Each row is a point. Each copy is the shape, with its points in the same order, turned, moved and blurred by noise. Is it also mirrored, or only turned?
In the rows, zero is written as 128.

Shape (5 x 2):
[[146  80]
 [113 129]
 [176  97]
 [115 153]
 [101 170]]
Copy 1 (5 x 2):
[[161  86]
 [126 134]
 [140  61]
 [105 130]
 [ 92 151]]
Copy 1 is: mirrored
Copy 2 (5 x 2):
[[ 83 137]
 [132 104]
 [ 97 168]
 [154 108]
 [170  90]]
Copy 2 is: mirrored

Shape (9 x 4):
[[136 115 145 135]
 [129 180 137 112]
 [149  98 107 124]
 [166 169 112 153]
 [150 110 106  99]
 [116 134 110 204]
 [157 162 113 102]
 [ 76 150 149 160]
 [ 80 139 184 112]]
Copy 1 (9 x 4):
[[125  94 144 113]
 [141 124 123  66]
 [121  89 108 142]
 [ 86 108 101  72]
 [139  92  93 132]
 [ 49 140 150 118]
 [133 103  88  82]
 [116 153 177 102]
 [168 126 181  95]]
Copy 1 is: mirrored
Copy 2 (9 x 4):
[[126 120 126 120]
 [ 80 119  95 169]
 [162 107 118 144]
 [101 129 150 176]
 [150 112  98 162]
 [109  81 182 136]
 [111 137 100 183]
 [ 68  79 138 110]
 [ 72  97  82  97]]
Copy 2 is: only turned
Copy 3 (9 x 4):
[[150 118 127 135]
 [137 165  94 167]
 [124 122 168 133]
 [103 119 114 185]
 [131 154 172 138]
 [ 86  79  93 122]
 [122 160 130 180]
 [134 127  68 103]
 [184 153  83 109]]
Copy 3 is: mirrored

Shape (11 x 6):
[[108  86 160  95 124 132]
 [175 159 163 174  74 188]
 [ 77 100 173  97 162 101]
 [ 75  63 152 124 144 130]
 [126 112 135 131 109  98]
 [124 151 116 170 132 152]
 [ 87 132 114 103 107 132]
 [137 115 121 172  83 166]
 [ 74 129 129 101 109 104]
 [102  85 155 100 146 118]
 [125 137  90 116 129 139]]
Copy 1 (11 x 6):
[[158 142 100 101 141 141]
 [114 195 195 121 111  71]
 [146 143  75 124 186 174]
 [181 140 103 130 146 179]
 [128 120 110 141 138 118]
 [100 147 179 138 130 140]
 [113 139 101 108 108 152]
 [140 149 177 145  83 119]
 [108 135  77 124 122 158]
 [160 128  95 106 165 150]
 [ 98 111 140  95 110 141]]
Copy 1 is: mirrored
Copy 2 (11 x 6):
[[156 182 125  79 112 152]
 [163  94 119 175 176 173]
 [131 190 127  31 130 148]
 [122 184 145  65  94 175]
 [144 120 111  76 110 134]
 [ 97 113 139 125 148 139]
 [144 149 163  93 116 104]
 [132 103 141 152 115 163]
 [150 147 157  60 116 108]
 [134 181 115  62 111 148]
 [117 146 126 120 115  98]]
Copy 2 is: only turned
Copy 3 (11 x 6):
[[ 95 134 129 199 111 129]
 [115 160 166  71  72 127]
 [115 135  84 226 111 157]
 [ 85  99 114 208 103 163]
 [ 99 138 120 154 147 152]
 [138 105 111 104 107 142]
 [ 89 113  89 154 127 107]
 [ 91 108 153  95  97 138]
 [ 84 129  74 171 134 126]
 [111 123 118 213 119 146]
 [129  96 110 140 137  99]]
Copy 3 is: mirrored
Copy 4 (11 x 6):
[[112 129 113  95 181 100]
 [ 51 140 196 171 136 138]
 [154  93 105  76 188 104]
 [144 135 104 108 218 102]
 [142 135 135 125 134  98]
 [125 134 154 150 142 170]
 [140 160 137  82 149 135]
 [101 177 162 164 152 136]
 [161 145 144  67 155 117]
 [136 120  95  94 180 105]
 [133 157 119 113 127 156]]
Copy 4 is: only turned
